Every row gives one point. The last column is the point's height on a tilted bowl or saddle (a function of degree 2), plus a little noise. Count its main directions that bend up, bend down and stay straight.
In the rows, zero is written as 128.

Points (18 x 4)
[[165 192 147  79]
 [101 143 108 117]
 [125 142 108 120]
 [ 93  91 119 115]
 [129 111 148 126]
 [130 142  92 110]
 [186  82 177  74]
 [ 62 148  44  39]
 [188 150 134  90]
 [165 166 124  99]
 [ 84 112 167 110]
 [121 128 134 128]
 [137 156 103 110]
 [114 124 105 122]
 [ 89 108 182 103]
 [156 112 124 118]
 [116 168 134 114]
 [140 103 123 122]]
Directions: 0 up, 3 down, 0 straight

Points (25 x 5)
[[ 90 155  84 196 190]
 [136  53 155 136 188]
 [160 154 100 134  90]
 [131 112 156  85 120]
 [155  98  88 153 107]
 [ 78 103 165 130  90]
 [139  91 131  61 160]
 [101 103 102 168 152]
 [160 130 137 183 105]
 [141 192 154 111 155]
 [171 183 146 130 130]
 [ 80 148 129 129 103]
 [110 119 176 196 186]
 [ 69 151 113 136 122]
 [133  99 153 121 123]
 [113 127 134 100 103]
 [115 140 127 101 108]
 [139 189 157  74 170]
 [134  87  98 127 139]
 [124  92 137 139 129]
 [124 112 128 155 119]
 [123  95 136 125 122]
 [ 97  85 130 116 122]
 [147 123 144  70 140]
 [159  59 167 124 191]]
Directions: 3 up, 1 down, 0 straight

Points (45 x 7)
[[119 188 151  92 120 119  75]
 [132 160 137 130 100 104 108]
 [112 179 126 168 150 115 116]
 [121 139  67 154 151 146 124]
 [132 133 118 139 174  65 106]
 [140 134 143  65 127  80  75]
 [147 162 187 112 144  94  71]
 [142 108 128 119 127 157 118]
 [156 123 162 148 180  63  87]
 [ 69 141 136  77 169 166 106]
 [164 130 124 145 109 134 120]
 [192 129 138 164 161  92 100]
 [158 133 162 141 139 149  99]
 [112 157 187 107 102 144  67]
 [112 184  48 115 116 107 135]
 [ 49 170 114 103  91  69  81]
 [106 118 115  47 202 142  91]
 [ 99 124 139 187 124 160 111]
 [114 122 157  88 126 140  98]
 [106 160 130  72 101 132  90]
 [122 142 159 154  93 173  93]
 [113  66  94  82  67 118 121]
 [128 192 193  87 141  94  43]
 [151 135 139 102 130 160  98]
 [160 127 146  96 157 101  87]
 [183 168 137 114 135  70  86]
 [115  80 143 138 154 126 113]
 [ 71 152 153 140 145  94 104]
 [164 152 126 125 112 139 105]
 [134 152 110 128  94  50 116]
 [128 110  91  42 136 110 104]
 [188 130 148 151  90 111 110]
 [ 94 132 132 113 117 117 112]
 [ 92 161 142 162 156 114 114]
 [144 108 128 137 143 103 118]
 [138 206 143 148 162 104  95]
 [117 171 118 144  92 118 112]
 [ 68 117 108 137 155 165 115]
 [ 60 170  94 112 145 175 109]
 [ 77 123 169  86 152 154  97]
 [167 133 125 144 131 160 108]
 [111 133 174 135  80 112  91]
 [ 86 106 158 110 124 148 109]
 [129 121 142 159 147 170 111]
 [127 140 101 160 145  91 127]]
Directions: 0 up, 3 down, 3 straight
